Each wall is flat, endless, passes through zero and stands at right angles to its row. A trip goes straight from one point to another. List the walls that it crosses, first one first.

Walls:
(1): [-11  -9]
(2): [-51   2]
(3): [19 22]
(4): [-26 -37]
Trips:
[33 28] to [-1 24] => 2
[ 5 34] to [-13  -4] => 2, 1, 3, 4
[  7 -42] to [-28   5] => 2
[ 51 -11] to [17 15] => none
[ 4 18] to [9 5] => none

Walls:
(1): [-12  32  17  15]
(2): [-6 28 -6  3]
(3): [-27  30 -28  10]
(4): [-36 -18   7 -10]
Trips:
[  5  21 -18 -28] to [ 2 25 16 11] => 1
[ 12  -6 -24 -34] to [ 2  7 22 14] => 1, 2
[  8 -31  33   6] to [ 16 -20 -37 -31] => 4
[-30 -15 -60   0] to [-26   3  -4  -9] => 1
[ 8 -3  9 12] to [ 3  5 10  7] => 2
[ 16 -29 -25  -5] to [ -3  10 -15  48] => 3, 2, 1

Walls:
(1): [  9   3  26 -18  -5 -14 -21  -8  10]
(2): [-23 -15  17  13  -1 -12  -5 -15 -30]
(3): [ -5  54  -4 -22 -14  -9  39  13  13]
(4): [  1  -5   7  11  13  44 -11 -37 -30]
(5): [ 37  20   2 -29 -12 -22  22 -30 -40]
(6): [  2  28 -31  27 -39  -8   6  -6  38]
Trips:
[-19  -4 -45   1 -34  -2 -12  21  15] to [-14  -1  19 -27 -25 -18  27  41   3] => 1, 5, 6
[-24  31  40 -20  48   8 -27  15  23] to [-25 -14  32  13  42   1  40 -35  -1] => 4, 2, 3, 1
[-24 -39 -20   7  17 -27  17 -18  -7] to [-26 -20 -17 -41  20   2 -28  18 -10] => 1
[ -9 -14  14   5  11 -19 -32  34  47] to [ 17  17 -26   4 -44  16 -29   4  24] => 3
[ -4  36  -2  -8 -10  10 -12  15  42] to [ 30 -37  27 -12 -17 -11   3  -4   3] => 5, 3, 6, 2
[ 29   5  -1   1  23 -17   6  41   1] to [ 44 -11   9  -4  33 -31 -24  39  32] => 1, 5, 3

Walls:
(1): [ 10  16   0 -22 -10  14  -2  27   4   7  -1  -9]
(2): [-27 -33 -43 -16   5 -33  -9  18   3   6  13  14]
(3): [-22  11 -11 -10  17  -7   3 -29 -10   1  18 -14]
(4): [-18  18 -39  -7  26  12  -1   9   3 -13   8  11]
(5): [  6  -2  26 -21 -27  19 -16 -25  -7  18  -6 -19]
Trips:
[  8   3  -7  60 -31   5   3 -15  35 -18  -7  16] to [ 14  26 -24   0  12 -21 -16  -1  10  33  14  23] => 4, 2, 3, 1
[-31 -18 -48  -3   7 -25 -19  17 -40   1 -20 -42] to [  7  14 -51   6   0   3  20   8   6  19   8  24] => 1
[ -1 -21  -2  -3  -1  10 -25  -3  46  27  -5   9] to [-22  -5  -1  19   6  13  14 -15 -21  15  -7   1] => 1, 3, 2, 4

Walls:
(1): [-14  21 -11 -11  -7   3   8   8  -7 -33  22   5 -16 -23   2  23  12   9]
(2): [ -5 -49   4  27  25  -2   0  -5   8  -2 -28  16 -18 -23 -14  22 -13 -12]
(3): [-25  19  -9 -15   7   4  11 -19  -8 -40   9   8  16  -7   2 -20 -25   4]
(4): [-11 -21  37   7  -8 -26 -50   4 -37 -10  15  16  22  19  32  -9   2 -24]
Trips:
[ 31  -2  -1   9 -45   7   9 -29  -1  16 -31  31 -15   6 -39 -22  -6   0] to [-33  17  43  14  28  16 -20  -9 -19  35 -35  14 -31 -13 -16   5 -22   5] => 4
[ 57  24 -11  12   6   2  -3  10   8  27 -25 -33 -12   0  34  17  34  16] to [-25  35  31 -13   1   8 -17  40 -20 -19   8  -9  -6   3   1  29   3 -16] => 1, 4, 3
[ 40  29  -2 -33   7 -10 -12  -1  24  -8  -1  -2  -6  -2  -7  31  -6   3] to [ 13  11   6 -10  12  -7  24  -8  13   7  13 -37  49 -12 -26 -45   5  25] => 3, 1
[-15  13   3  17  -1  14   4  33 -22  15 -10  28  17  29  21 -16   2 -10] to [-20 -11 -53 -19  15 -22 -15 -19  32   9  11  10  13  -2 -59 -26   8 -18] => 3, 4, 2
[-20  29 -13   0  25  16  17  12   5 -12  -6 -18   0   9 -51  -5 -11   4] to [ 36 -10  -9  13  46  30   5 -15  -1  29  43 -32 -12  -2  30 -20 -22 -60] => 1, 2, 3, 4
[-49  21 -41  24  20   8  15   5  17  -7 -21 -20  23 -19 -18   0  18  14] to [  8 -28   4  -1 -10  16 -18  15 -19 -20 -36 -39   9   1 -23   2 -11  -1] => 1, 3, 4

Walls:
(1): [-13   4   8   1 -14 -13  -3  -2  -8  -1   5  33   9   5  -9  27  -7 -20
   6  -3   3  20   4   0  20  26  -7  13  15   1   9  16]
(2): [-21  -2  -2  -3 -10  42  31  29   7  -2   8   8  11  10  17  -3  17 -16
 -12  -8 -10   1 -25 -29  -2  15   9 -11  29   5  15 -29]
(3): [-14 -14  15 -11  27 -14  17  13  17   2 -13 -10 -26  -4  16  35  -2 -17
  -2 -24 -10   4  23 -12  22 -16   3   6 -10 -20  -2 -18]
(4): [  6  -4  -9  11 -17  24   6 -25 -17   0 -13   7 -20  10   8 -23   5 -12
  17   7  12  -2 -15 -14  -7  25  24  16  17 -44   1  21]
(5): [-23  22  -5  16   7  13  21   1   6   0 -15  14  46 -60  -6  25  -9 -14
 -15 -10   4  -6  12  27  12  21  -7   9  31  -4  15  -9]
(6): [ 35  -4 -11  19  15  11  24  20 -11 -12   0 -22 -21 -20 -19   4  18   2
 -13 -38  27 -17 -16  13  10 -20  -5  17   8   3  33  13]
(7): [ 11  22  14  15   0 -23   5 -10  17  22 -24 -35  14   4  -4   7  -8 -19
   3 -17  22   7 -12  -5 -12  -7 -29 -16  11 -13  18 -29]
(8): [-23 -12 -14 -53  17   3   7   9   8  -1  11  25 -23  15  -2  -2 -11  21
   9 -11 -16   2  48   9 -25   7  23 -16   0   6  16  30]
Trips:
[ 40   2 -20  -7 -13   8 -10   4 -12   2  10  12  14  19   0  15 -18 -44
  13 -10 -12 -17   4  11   3 -10 -15  47   8 -13   7  -1] to [  7   1 -12  15   5 -49   7  -8 -30  -1  -6   3   9 -14   3  14  -3  13
   7 -15 -37  -6  20 -10  23  16  -3   1 -11  -9  38 -10] => 3, 4, 8
[ -8  -8 -10 -17  -1  25 -18   2 -39  41  -3   2  32  11   5   2  15   8
 -25 -12  -3  -4 -26 -18  -9 -10  37  31  13  26   6  25] to [-13   6 -19  -5   7 -17   1  12 -22 -23  -4  -6   9  -4   1   8   0  24
  -8  13  -8   8   6 -14  24  29   4   5  -5   2  31 -28] => 5, 4, 6, 3
[-33  -1 -14 -12   2  22 -20 -29 -13  -3  44  19 -17  12   9 -14 -13  10
  11   4 -35  15  18 -30  58   5 -18 -37  13  37 -15  -5] to [-22  13  16  26  -9   4  -8  20  17 -16 -35   0   2 -29   4 -16   1 -18
 -23   8 -25  -1   9   2  31   7  -9   2  21 -24  -9  14] => 3, 5, 8, 4, 7
